Each row of a before or after table is a point. The points were changed in one or more steps. Then noise was added and the rows were shuffled. The steps act on how far a point lies along the listed directions, d1 being the first. What was done? A step turns or swaps two directions, mirrors them in a line or flattens them onto one, adds a multiple of one to another, or multiplies one. Angles are multiples of 10 degrees, from the lower direction toward the higher: turns from -170 to 170, lines from 10 to 170 but not 90. Use the fewest steps. Two steps may share a direction if one is a turn and the other turns, adds or multiplies; they go together, in the order done. Otherwise the lowest direction goes first.

Directions:
(1): [-0.16  0.23 -0.54]
(2): [-0.49 -0.35  0.00]
(3): [ 0.32 -0.44 -0.28]
Before (9 x 3):
[[-0.01  0.04  0.45]
 [-0.37 -0.26  0.29]
 [ 0.13  0.03  0.20]
 [-0.80  0.17  0.63]
 [ 0.02  0.62 -0.60]
 [-0.67  0.02  0.25]
 [ 0.18  0.35  0.36]
 [ 0.25  0.17  0.37]
 [-0.42  0.93 -0.56]]
After, 9 rows:
[[-0.37  0.42  0.20]
 [ 0.25  0.12  0.36]
 [-0.30  0.04 -0.21]
 [-0.10  0.06 -0.04]
 [ 0.20  0.08  0.19]
 [ 0.17  0.20  0.35]
 [ 0.13  0.13  0.30]
 [-0.65  0.23 -0.19]
 [-0.40  0.25 -0.14]]
Steps: flatten d1 and d2 onto the line at 40 degrees; multiply d3 by 0.7

Directions:
(1): [ 0.08 -0.68  0.14 -0.03]
(2): [-0.07  0.00  0.17  0.68]
Before:
[[ 0.13  0.65 -0.28 -0.15]
 [-0.13 -0.19  0.08 -0.15]
 [ 0.04  0.05 -0.45 -0.73]
 [-0.05  0.60 -0.19  0.01]
 [-0.34  0.10 -0.08 -0.24]
 [ 0.14  0.03 -0.37 -1.20]
 [ 0.06 -1.23 -0.03 -0.32]
 [ 0.08  0.18  0.02  0.12]
 [ 0.12  0.21  0.08  0.43]
 [ 0.17 -0.30 -0.30 -1.21]
 [ 0.14 -1.04  0.29 -0.37]
 [ 0.09 -0.21  0.18 -0.06]
 [-0.21  0.20  0.02 -0.27]]
After:
[[-0.25  0.18 -0.05 -0.26]
 [ 0.19 -0.07  0.09  0.17]
 [-0.01  0.44 -0.31 -0.76]
 [-0.16 -0.04  0.08 -0.04]
 [-0.11 -0.26 -0.07  0.32]
 [-0.32  0.11 -0.08 -0.26]
 [ 0.00  0.50 -0.41 -0.85]
 [ 0.04 -0.03  0.19  0.04]
 [ 0.05  0.14 -0.15 -0.25]
 [ 0.15  0.00  0.06  0.04]
 [ 0.15  0.27 -0.28 -0.36]
 [-0.06  0.28 -0.48 -0.58]
 [-0.02 -0.07  0.26  0.15]]
Steps: flatten d1 and d2 onto the line at 60 degrees

Directions:
(1): [-0.60 -0.18 -0.41  0.03 -0.33 -0.26]
(2): [ 0.10 -0.37  0.04 -0.71 -0.22  0.17]
Before, 13 rows:
[[-0.22 -0.18 -0.41 -0.75 -0.40  0.02]
 [-0.72  0.21 -0.48  0.62 -0.26 -0.48]
 [-0.09 -0.23 -0.13 -0.36  0.12  0.13]
 [-0.34  0.09  0.07  0.02  0.03  0.07]
 [ 0.56 -0.16  0.31 -0.42  0.27  0.23]
 [-0.44 -0.15 -0.13 -0.04 -0.48 -0.02]
 [ 0.43  0.44  0.18  0.65  0.48 -0.14]
 [ 0.11  0.27  0.31  0.49  0.27  0.00]
 [ 0.14 -0.22 -0.15 -0.38 -0.18  0.09]
 [-0.02 -0.11 -0.18 -0.59 -0.22 -0.21]
 [ 0.36 -0.04 -0.21 -0.37  0.12  0.27]
 [-0.75 -0.25 -0.46 -0.05 -0.68 -0.29]
 [ 0.67 -0.12  0.33 -0.87 -0.04  0.29]]
After:
[[-0.20 -0.13 -0.39 -0.01 -0.23 -0.12]
 [-0.19  0.10 -0.55  0.20  0.04 -0.05]
 [-0.09 -0.25  0.09 -0.43 -0.43  0.18]
 [ 0.62  0.40  0.29  0.45  0.49 -0.02]
 [-0.39  0.08 -0.31  0.60  0.12 -0.36]
 [-0.27 -0.04 -0.31 -0.34 -0.25 -0.36]
 [-0.15  0.04  0.19 -0.19  0.07  0.19]
 [ 0.27  0.23  0.42  0.32  0.29  0.10]
 [ 0.03 -0.47  0.06 -0.90 -0.54  0.19]
 [-0.43 -0.11 -0.54 -0.53 -0.43 -0.11]
 [-0.65  0.25 -0.55  0.55 -0.26 -0.53]
 [ 0.65 -0.18  0.41 -0.84 -0.04  0.36]
 [-0.34 -0.18 -0.28 -0.10  0.09 -0.02]]
Steps: swap d1 and d2
